Each point is reached from the start by the listed moves, each made once or not at all, plus a little noise. Is the number of moves made odd or even? Then give how often each move was made.
In the rows, 128 means zero.

Moves:
(1): 104,50
(2): 162,137
Start: 128,130
Points:
160,134 -> odd (0, 1)
103,53 -> odd (1, 0)
127,133 -> even (0, 0)

Moves:
(1): 133,120,155,110,119,138,122,118,124,174,102
(2): 153,155,140,124,150,134,118,95,107,133,161
(3): 129,148,161,123,150,125,113,163,111,152,126
(4): 136,110,135,147,139,100,117,124,140,136,111
(5): 149,154,99,143,116,116,126,141,154,118,121
(6): 101,136,125,124,193,155,109,105,137,139,140
(7): 121,140,153,143,148,139,147,126,150,138,160
(8): 132,141,142,160,110,144,120,125,113,133,141
(9): 106,131,100,108,143,110,119,133,154,147,160
(10): 120,112,91,128,136,116,158,132,111,152,104
(11): 149,86,109,111,164,142,131,141,140,143,152
Start: 120,132,126,160,120,160,141,131,156,136,107
Points:
122,157,139,200,186,159,113,143,151,244,55 -> odd (1, 0, 1, 1, 1, 1, 0, 1, 0, 1, 0)
142,182,109,183,235,140,116,123,148,196,101 -> even (0, 1, 1, 1, 1, 1, 0, 0, 0, 1, 0)
136,158,128,203,109,172,175,133,167,212,93 -> odd (1, 0, 0, 0, 1, 0, 1, 1, 0, 1, 0)
92,115,114,137,183,185,147,102,145,219,68 -> odd (1, 0, 0, 0, 0, 1, 0, 0, 0, 1, 0)
174,126,121,151,232,176,98,86,188,211,126 -> even (1, 1, 0, 1, 1, 1, 0, 0, 0, 0, 1)
108,99,135,168,224,227,161,108,163,249,137 -> even (1, 0, 0, 0, 0, 1, 1, 1, 0, 1, 1)

Moves:
(1): 133,145,103,115,125,126,134,166,128,108,154,134,150,133,113,114,145,138,118,80,125,108,108,123,132,111,124
(2): 142,137,112,143,122,147,139,147,126,137,130,148,129,124,146,118,135,130,110,120,148,119,136,145,136,114,122
(3): 115,104,134,118,131,127,123,121,142,130,131,119,110,135,139,124,151,132,127,129,131,123,132,124,141,136,124
(4): 122,127,134,132,131,106,117,120,132,134,115,128,126,118,130,126,141,102,123,133,131,135,153,127,125,134,141
(5): 129,145,131,132,132,131,150,123,143,122,151,125,125,138,100,141,126,144,115,136,135,141,134,116,149,118,122
(6): 141,113,136,162,136,142,118,125,112,120,125,120,136,124,132,131,101,117,139,112,160,120,125,110,129,119,136
(7): 125,133,130,126,128,123,126,127,136,115,138,127,123,104,123,138,120,126,150,139,142,131,126,133,133,142,118
(8): 116,145,133,119,127,140,129,142,149,130,140,137,120,118,120,143,163,117,148,126,110,113,100,127,139,162,111
(9): 118,118,153,114,91,122,131,132,125,103,122,135,159,126,148,124,126,94,128,121,134,91,93,142,110,120,154
(10): 138,123,134,136,122,129,129,114,123,149,129,125,125,110,150,138,117,128,125,116,134,121,144,114,124,138,132
(11): 144,145,115,130,135,133,119,120,125,129,152,135,128,133,126,160,129,139,129,150,136,139,114,108,124,125,116
(12): 136,112,105,144,131,134,131,140,126,137,145,160,121,125,144,128,128,126,123,126,116,127,140,124,137,116,117
(13): 97,140,123,118,120,104,151,152,114,127,106,157,119,127,146,102,153,125,129,109,105,154,139,112,116,132,122
(14): 131,138,136,148,91,104,105,137,108,112,111,141,109,112,137,130,126,107,117,129,125,131,126,135,121,148,123
(15): 127,138,136,117,143,145,122,130,125,109,126,133,139,106,140,118,123,111,112,113,121,128,127,135,129,135,108
(16): 156,117,129,139,139,133,130,153,116,135,130,120,148,146,139,140,118,151,121,121,129,146,145,122,130,101,129
(17): 126,139,121,117,111,119,145,122,121,112,161,115,121,138,85,144,157,107,118,119,135,143,94,155,121,128,130
(18): 121,128,122,120,131,143,140,147,122,126,131,135,136,137,131,116,146,129,121,107,134,100,147,139,129,125,109
(19): 142,121,136,147,122,128,112,111,126,122,97,135,125,107,136,153,99,132,137,106,136,119,131,134,129,110,138
(20): 170,113,112,142,137,132,140,115,130,144,127,140,114,130,141,111,145,143,124,152,105,149,146,127,123,116,113
(21): 111,119,136,119,134,109,137,130,147,139,139,128,135,137,117,114,130,132,131,144,126,125,105,130,125,138,101
(22): 114,132,121,121,125,123,124,133,133,118,111,105,140,138,141,122,117,113,133,117,118,137,138,122,112,129,129
(23): 139,116,122,122,135,143,134,131,125,124,120,123,126,111,119,146,112,117,120,120,153,104,139,116,137,125,136
(24): 146,124,123,121,120,125,131,119,112,121,119,136,132,141,134,116,129,120,131,108,132,123,131,147,144,131,136
Start: 111,107,121,130,120,146,137,109,119,145,119,119,126,100,133,115,130,143,82,125,109,101,144,131,128,135,100
Points:
130,96,100,162,71,82,170,168,131,131,133,194,120,100,219,99,183,115,50,159,98,157,177,108,118,109,37 -> even (0, 1, 1, 1, 1, 0, 1, 0, 1, 0, 1, 1, 1, 1, 0, 1, 0, 0, 0, 1, 1, 1, 0, 0)
166,95,74,158,103,136,192,188,77,140,134,204,107,76,168,87,178,113,7,99,92,148,160,153,123,108,21 -> even (0, 1, 0, 0, 0, 0, 0, 0, 0, 0, 0, 1, 1, 1, 1, 1, 1, 0, 0, 1, 1, 0, 1, 0)
147,116,83,145,107,192,190,168,88,111,153,224,137,52,176,118,225,37,42,69,135,60,131,133,117,122,51 -> odd (0, 1, 0, 1, 0, 1, 0, 1, 1, 0, 1, 1, 1, 0, 1, 0, 1, 1, 0, 1, 0, 0, 1, 0)
139,101,71,177,127,176,157,148,147,132,186,153,146,81,168,147,112,165,78,41,185,48,157,90,163,92,24 -> odd (1, 1, 1, 0, 1, 1, 1, 0, 0, 1, 1, 1, 0, 0, 0, 0, 0, 1, 1, 0, 1, 1, 0, 0)
150,61,100,179,89,132,181,111,110,154,100,203,138,100,246,90,156,100,58,62,142,75,202,106,132,88,61 -> even (0, 1, 1, 1, 1, 1, 0, 0, 1, 1, 1, 1, 1, 0, 0, 0, 0, 1, 1, 1, 1, 1, 0, 1)
156,128,77,130,62,164,158,171,81,98,90,234,126,54,238,96,180,49,51,81,76,78,135,137,121,153,52 -> even (0, 1, 0, 0, 0, 0, 0, 1, 1, 0, 1, 1, 1, 1, 1, 0, 0, 0, 0, 1, 0, 1, 1, 1)
146,114,143,156,82,144,160,165,86,97,152,201,151,39,190,163,113,76,80,76,147,76,110,83,155,165,41 -> odd (0, 0, 0, 0, 1, 1, 1, 1, 1, 1, 1, 1, 1, 1, 1, 1, 0, 0, 0, 0, 1, 0, 1, 1)
136,134,124,90,89,137,188,129,144,78,165,162,173,93,91,99,226,76,50,32,98,39,78,196,145,125,51 -> even (1, 0, 0, 1, 1, 0, 0, 1, 1, 0, 0, 0, 0, 0, 1, 0, 1, 1, 1, 1, 1, 0, 0, 1)
